Each row of a before or after table is a point. One or more steps were done to the points. Then noise was added and the rows were shuffled. The steps act on columns, c1 being the first. Write out the steps. A step turns or swaps two columns, mirrors them in a line or flattens them onto one, adds a multiple of one to another, or multiplies or shifts one. Angles are multiples of 10 degrees, from the lower column toward the higher: turns from -170 to 170, lines from 10 to 170 but not 90. Use the fewest steps. Two steps may share a column if one is a turn and the other turns, adds or multiplies; they go together, in the order done. Otherwise the lowest column goes first.

Before (13 x 2):
| -0.002 |  0.009 |
|  0.001 |  0.022 |
|  0.000 | -0.026 |
| -0.001 | -0.050 |
|  0.027 | -0.011 |
| -0.016 | -0.052 |
|  0.004 | -0.010 |
|  0.011 | -0.007 |
| -0.028 |  0.053 |
| -0.002 |  0.041 |
| -0.050 |  0.022 |
|  0.008 |  0.000 |
| -0.012 | -0.050 |
After, 13 rows:
| -0.021 | -0.016 |
|  0.005 |  0.008 |
|  0.008 | -0.029 |
|  0.003 | -0.013 |
| -0.050 | -0.022 |
|  0.017 |  0.013 |
|  0.031 |  0.028 |
| -0.015 |  0.053 |
|  0.004 | -0.006 |
| -0.004 | -0.011 |
| -0.039 | -0.031 |
| -0.047 | -0.023 |
|  0.025 |  0.055 |
Steps: turn c1 and c2 by -50 degrees

Before, 13 rows:
| -0.048 | -0.011 | -0.023 |
| -0.013 |  0.027 | -0.022 |
|  0.024 |  0.021 |  0.036 |
|  0.014 | -0.020 | -0.024 |
|  0.016 | -0.022 |  0.023 |
| -0.043 | -0.018 |  0.036 |
| -0.007 |  0.027 | -0.017 |
| -0.054 |  0.037 |  0.022 |
| -0.004 | -0.034 | -0.008 |
| -0.023 | -0.037 |  0.040 |
| -0.007 | -0.011 |  0.026 |
| -0.021 |  0.020 |  0.033 |
|  0.009 |  0.031 | -0.032 |
After, 13 rows:
|  0.013 | -0.026 |  0.013 |
| -0.022 |  0.022 | -0.017 |
| -0.005 |  0.019 |  0.027 |
|  0.006 |  0.035 |  0.007 |
| -0.001 |  0.011 | -0.028 |
|  0.019 | -0.027 |  0.016 |
|  0.001 | -0.030 |  0.035 |
|  0.027 |  0.018 | -0.048 |
|  0.007 |  0.037 | -0.044 |
|  0.053 |  0.009 |  0.003 |
|  0.043 | -0.037 | -0.038 |
| -0.034 | -0.020 | -0.025 |
|  0.007 | -0.020 | -0.037 |
Steps: turn c1 and c3 by 160 degrees; multiply c2 by -1

Before:
| -0.027 |  0.013 | -0.043 | -0.004 |
|  0.011 | -0.005 |  0.010 | -0.028 |
|  0.017 | -0.024 |  0.021 | -0.005 |
|  0.012 |  0.023 |  0.005 | -0.033 |
|  0.002 | -0.013 | -0.002 |  0.005 |
|  0.012 |  0.012 |  0.038 | -0.020 |
| -0.014 |  0.030 | -0.004 |  0.011 |
|  0.007 |  0.003 | -0.028 |  0.042 |
After:
|  0.019 |  0.038 | -0.041 |  0.017 |
|  0.003 | -0.040 | -0.003 | -0.005 |
|  0.016 |  0.090 | -0.006 | -0.002 |
| -0.027 |  0.069 |  0.007 |  0.022 |
| -0.022 |  0.035 |  0.039 |  0.011 |
| -0.017 | -0.074 |  0.021 | -0.004 |
| -0.025 | -0.018 |  0.008 |  0.019 |
|  0.016 |  0.009 | -0.030 | -0.039 |
Steps: turn c1 and c4 by -150 degrees; multiply c2 by 3

Before, 10 rows:
|  0.022 | -0.023 |  0.055 |  0.056 | -0.004 |  0.028 |  0.007 | -0.011 |
| -0.013 |  0.022 | -0.023 |  0.012 |  0.005 |  0.021 |  0.000 |  0.006 |
| -0.002 |  0.015 |  0.018 | -0.011 |  0.032 |  0.006 | -0.005 |  0.036 |
|  0.014 | -0.024 |  0.035 |  0.024 |  0.012 | -0.045 | -0.023 |  0.003 |
|  0.002 |  0.027 |  0.008 |  0.014 |  0.000 | -0.015 |  0.012 | -0.019 |
|  0.003 |  0.030 | -0.003 | -0.017 | -0.018 |  0.019 | -0.001 | -0.018 |
| -0.025 |  0.012 |  0.032 |  0.004 | -0.001 |  0.002 | -0.007 |  0.047 |
| -0.034 |  0.017 | -0.004 | -0.010 |  0.011 |  0.023 |  0.008 | -0.019 |
|  0.029 | -0.034 |  0.032 |  0.022 | -0.022 | -0.005 |  0.028 | -0.003 |
| -0.021 |  0.018 |  0.000 | -0.008 | -0.001 |  0.033 | -0.015 |  0.018 |
After:
| -0.032 |  0.054 | -0.006 | -0.010 |  0.011 |  0.024 |  0.008 | -0.047 |
|  0.003 |  0.091 | -0.002 | -0.018 | -0.020 |  0.016 |  0.000 | -0.046 |
|  0.003 |  0.082 |  0.009 |  0.012 |  0.000 | -0.014 |  0.014 | -0.051 |
|  0.028 | -0.102 |  0.030 |  0.024 | -0.023 | -0.008 |  0.027 | -0.033 |
|  0.014 | -0.070 |  0.034 |  0.021 |  0.011 | -0.045 | -0.025 | -0.025 |
| -0.002 |  0.043 |  0.017 | -0.010 |  0.028 |  0.006 | -0.001 |  0.006 |
|  0.020 | -0.067 |  0.055 |  0.055 | -0.005 |  0.028 |  0.010 | -0.044 |
| -0.024 |  0.037 |  0.030 |  0.004 | -0.003 |  0.000 | -0.011 |  0.015 |
| -0.015 |  0.066 | -0.022 |  0.016 |  0.008 |  0.022 |  0.003 | -0.023 |
| -0.019 |  0.053 |  0.002 | -0.006 |  0.000 |  0.030 | -0.012 | -0.009 |
Steps: multiply c2 by 3; shift c8 by -0.030

Before (11 x 9):
|  0.030 | -0.002 |  0.008 | -0.013 |  0.007 |  0.021 |  0.001 |  0.009 | -0.009 |
|  0.031 | -0.001 | -0.019 | -0.010 | -0.068 | -0.029 | -0.004 | -0.004 |  0.015 |
|  0.007 | -0.015 | -0.005 |  0.049 |  0.031 | -0.012 | -0.001 | -0.023 | -0.014 |
|  0.032 | -0.008 |  0.016 |  0.051 |  0.011 |  0.026 |  0.013 | -0.011 |  0.009 |
| -0.015 | -0.041 |  0.008 | -0.013 | -0.040 | -0.029 | -0.004 |  0.018 |  0.004 |
|  0.002 | -0.001 |  0.006 |  0.042 | -0.047 |  0.021 |  0.020 | -0.006 |  0.012 |
|  0.033 |  0.004 |  0.011 | -0.032 |  0.037 | -0.023 |  0.013 |  0.016 |  0.053 |
| -0.012 | -0.012 |  0.013 | -0.043 | -0.020 | -0.016 |  0.040 | -0.008 |  0.002 |
|  0.039 | -0.039 |  0.013 | -0.006 | -0.089 | -0.007 |  0.040 | -0.005 |  0.009 |
| -0.018 | -0.081 | -0.094 | -0.011 |  0.034 |  0.051 |  0.007 | -0.012 |  0.022 |
|  0.008 | -0.015 | -0.024 |  0.010 |  0.030 |  0.002 |  0.034 |  0.026 | -0.001 |
After:
| -0.001 | -0.028 | -0.011 |  0.041 |  0.030 | -0.010 | -0.003 | -0.011 | -0.011 |
| -0.013 |  0.015 |  0.012 | -0.020 | -0.020 | -0.020 |  0.039 |  0.008 |  0.001 |
|  0.001 | -0.021 |  0.015 |  0.016 | -0.051 |  0.016 |  0.021 | -0.006 |  0.015 |
|  0.026 |  0.014 |  0.005 | -0.020 |  0.036 | -0.031 |  0.016 | -0.022 |  0.062 |
|  0.015 | -0.012 | -0.019 |  0.016 |  0.032 |  0.010 |  0.039 | -0.005 | -0.003 |
|  0.020 |  0.011 | -0.028 | -0.004 | -0.070 | -0.020 |  0.001 | -0.024 |  0.015 |
| -0.002 | -0.011 | -0.006 |  0.010 | -0.039 | -0.027 | -0.005 |  0.019 |  0.010 |
| -0.012 | -0.029 | -0.070 |  0.039 |  0.032 |  0.078 |  0.010 |  0.011 |  0.024 |
|  0.015 | -0.027 |  0.022 |  0.033 |  0.005 |  0.018 |  0.010 | -0.026 |  0.008 |
|  0.025 | -0.012 |  0.004 |  0.015 | -0.089 | -0.012 |  0.036 | -0.031 |  0.011 |
|  0.019 |  0.007 |  0.017 | -0.009 |  0.009 |  0.019 |  0.006 | -0.021 | -0.009 |
Steps: multiply c8 by 0.4; turn c1 and c8 by -50 degrees; flatten c2 and c4 onto the line at 130 degrees; turn c3 and c6 by -20 degrees

Before (8 x 11):
|  0.002 | -0.003 |  0.042 | -0.021 | -0.053 | -0.020 |  0.027 |  0.035 |  0.045 |  0.026 |  0.028 |
|  0.008 | -0.009 | -0.001 |  0.020 | -0.002 | -0.023 | -0.019 |  0.015 |  0.019 |  0.005 | -0.027 |
|  0.011 |  0.001 |  0.034 | -0.016 |  0.029 |  0.000 |  0.039 | -0.002 |  0.027 |  0.022 | -0.005 |
|  0.025 | -0.048 |  0.001 |  0.018 |  0.020 |  0.049 | -0.008 |  0.015 | -0.013 | -0.008 | -0.032 |
| -0.025 |  0.002 | -0.021 |  0.031 |  0.020 |  0.071 | -0.007 |  0.030 | -0.037 | -0.033 | -0.003 |
|  0.008 | -0.007 |  0.025 | -0.001 |  0.000 |  0.024 |  0.019 | -0.014 |  0.067 |  0.019 |  0.006 |
| -0.025 | -0.021 | -0.038 |  0.032 |  0.000 |  0.045 |  0.024 |  0.004 | -0.045 | -0.059 |  0.026 |
|  0.006 | -0.020 |  0.033 | -0.016 |  0.013 |  0.009 | -0.001 |  0.004 |  0.040 | -0.016 | -0.063 |
After, 8 rows:
| -0.026 |  0.003 | -0.022 | -0.031 | -0.001 |  0.070 |  0.038 | -0.050 |  0.008 |  0.022 | -0.003 |
| -0.026 | -0.020 | -0.038 | -0.006 |  0.002 |  0.046 |  0.059 | -0.031 |  0.015 |  0.055 |  0.025 |
|  0.003 | -0.002 |  0.045 |  0.047 | -0.001 | -0.021 | -0.027 | -0.029 | -0.021 | -0.037 |  0.027 |
|  0.011 |  0.000 |  0.033 |  0.048 |  0.001 |  0.000 | -0.007 |  0.011 | -0.010 | -0.020 | -0.006 |
|  0.006 | -0.010 | -0.001 | -0.018 |  0.001 | -0.024 | -0.007 | -0.015 | -0.027 | -0.011 | -0.026 |
|  0.006 | -0.020 |  0.033 |  0.017 |  0.001 |  0.009 | -0.033 | -0.012 | -0.019 |  0.013 | -0.063 |
|  0.010 | -0.009 |  0.025 |  0.038 | -0.001 |  0.025 | -0.028 |  0.026 | -0.050 | -0.012 |  0.006 |
|  0.025 | -0.049 |  0.000 | -0.018 |  0.000 |  0.049 |  0.014 | -0.022 | -0.003 |  0.001 | -0.033 |
Steps: turn c4 and c9 by -140 degrees; turn c4 and c7 by -60 degrees; multiply c5 by 0; turn c8 and c10 by -160 degrees; multiply c8 by 1.3

Before:
| -0.011 |  0.024 |  0.000 | -0.021 |  0.007 |  0.012 |  0.011 |  0.018 |  0.027 | -0.035 | -0.008 |  0.003 | -0.010 |  0.018 |
| -0.009 |  0.003 |  0.004 | -0.010 |  0.018 | -0.001 | -0.003 | -0.022 |  0.003 | -0.007 |  0.007 | -0.014 |  0.003 |  0.055 |
|  0.015 |  0.026 | -0.036 |  0.043 |  0.008 |  0.016 | -0.024 | -0.022 |  0.024 | -0.030 |  0.024 |  0.000 | -0.003 |  0.001 |
| -0.017 | -0.006 | -0.031 | -0.019 |  0.006 |  0.012 | -0.018 |  0.006 |  0.034 | -0.024 | -0.003 | -0.017 |  0.037 | -0.007 |
| -0.008 |  0.037 | -0.046 | -0.001 |  0.020 | -0.032 | -0.020 | -0.067 |  0.004 | -0.025 | -0.006 | -0.017 |  0.008 |  0.032 |
| -0.016 | -0.004 | -0.051 |  0.029 |  0.000 | -0.031 | -0.027 |  0.013 | -0.003 | -0.018 | -0.015 | -0.010 | -0.003 | -0.005 |
|  0.010 |  0.007 | -0.052 | -0.008 | -0.006 |  0.015 |  0.012 |  0.005 | -0.004 | -0.021 |  0.027 | -0.003 | -0.007 | -0.008 |
|  0.066 | -0.008 | -0.055 | -0.002 |  0.015 |  0.012 |  0.005 |  0.027 |  0.021 | -0.012 |  0.013 |  0.010 |  0.006 |  0.010 |
| -0.019 | -0.009 |  0.012 | -0.004 |  0.017 | -0.027 |  0.033 |  0.015 |  0.020 | -0.013 |  0.002 |  0.005 | -0.003 | -0.002 |
| -0.016 | -0.005 | -0.038 | -0.011 |  0.011 | -0.004 | -0.015 |  0.008 |  0.021 | -0.025 | -0.011 |  0.092 |  0.013 |  0.001 |
|  0.024 | -0.010 |  0.061 | -0.023 | -0.023 | -0.078 | -0.028 | -0.015 |  0.004 | -0.013 |  0.001 | -0.011 | -0.007 |  0.003 |
|  0.015 | -0.002 | -0.046 | -0.015 | -0.012 | -0.004 | -0.014 |  0.026 |  0.046 |  0.046 | -0.004 | -0.017 | -0.008 |  0.013 |
|  0.037 |  0.015 | -0.044 |  0.003 |  0.007 |  0.010 | -0.014 |  0.019 |  0.006 |  0.038 | -0.010 | -0.016 |  0.004 | -0.010 |
After, 13 rows:
| -0.017 |  0.003 | -0.005 | -0.019 | -0.013 |  0.013 | -0.034 | -0.030 |  0.034 | -0.003 | -0.044 |  0.010 |  0.036 |  0.014 |
|  0.016 |  0.004 | -0.020 | -0.014 | -0.006 | -0.005 | -0.044 |  0.000 |  0.045 | -0.090 | -0.045 |  0.021 | -0.012 | -0.003 |
|  0.014 |  0.004 | -0.005 |  0.042 |  0.009 |  0.016 | -0.043 |  0.008 |  0.024 |  0.072 | -0.016 |  0.000 |  0.000 | -0.002 |
| -0.011 |  0.035 | -0.008 | -0.021 |  0.012 |  0.013 |  0.007 | -0.058 |  0.026 | -0.029 | -0.048 |  0.007 | -0.005 | -0.015 |
|  0.023 |  0.001 |  0.061 | -0.025 | -0.015 | -0.078 |  0.028 |  0.011 |  0.004 |  0.044 | -0.040 |  0.012 | -0.017 |  0.003 |
| -0.008 |  0.036 | -0.014 |  0.001 |  0.014 | -0.031 | -0.049 |  0.080 |  0.004 |  0.188 | -0.046 |  0.031 |  0.017 | -0.019 |
| -0.019 | -0.008 | -0.017 | -0.004 |  0.016 | -0.026 |  0.031 | -0.035 |  0.019 | -0.033 | -0.039 | -0.006 |  0.007 | -0.001 |
| -0.010 |  0.006 |  0.007 | -0.010 |  0.013 | -0.001 |  0.001 |  0.026 |  0.003 |  0.060 | -0.033 |  0.039 |  0.011 | -0.040 |
|  0.012 |  0.011 | -0.042 | -0.010 |  0.000 |  0.016 | -0.032 | -0.027 | -0.004 | -0.003 | -0.011 | -0.002 | -0.011 |  0.006 |
| -0.013 |  0.001 | -0.013 | -0.010 |  0.004 | -0.004 | -0.039 | -0.033 |  0.020 | -0.008 | -0.050 | -0.078 |  0.017 | -0.046 |
|  0.066 | -0.009 | -0.039 | -0.002 |  0.011 |  0.012 | -0.040 | -0.049 |  0.021 | -0.065 | -0.027 | -0.004 |  0.012 | -0.014 |
| -0.015 | -0.018 | -0.012 |  0.030 |  0.002 | -0.031 | -0.057 | -0.035 | -0.004 | -0.025 | -0.057 |  0.006 | -0.001 |  0.009 |
|  0.035 |  0.015 | -0.017 |  0.003 |  0.004 |  0.009 | -0.043 |  0.005 |  0.007 | -0.069 | -0.049 |  0.008 |  0.006 |  0.017 |
Steps: add -0.5 times c4 to c2; turn c3 and c7 by 50 degrees; turn c5 and c13 by 30 degrees; multiply c8 by 3; turn c8 and c10 by -120 degrees; shift c11 by -0.040; turn c12 and c14 by -150 degrees
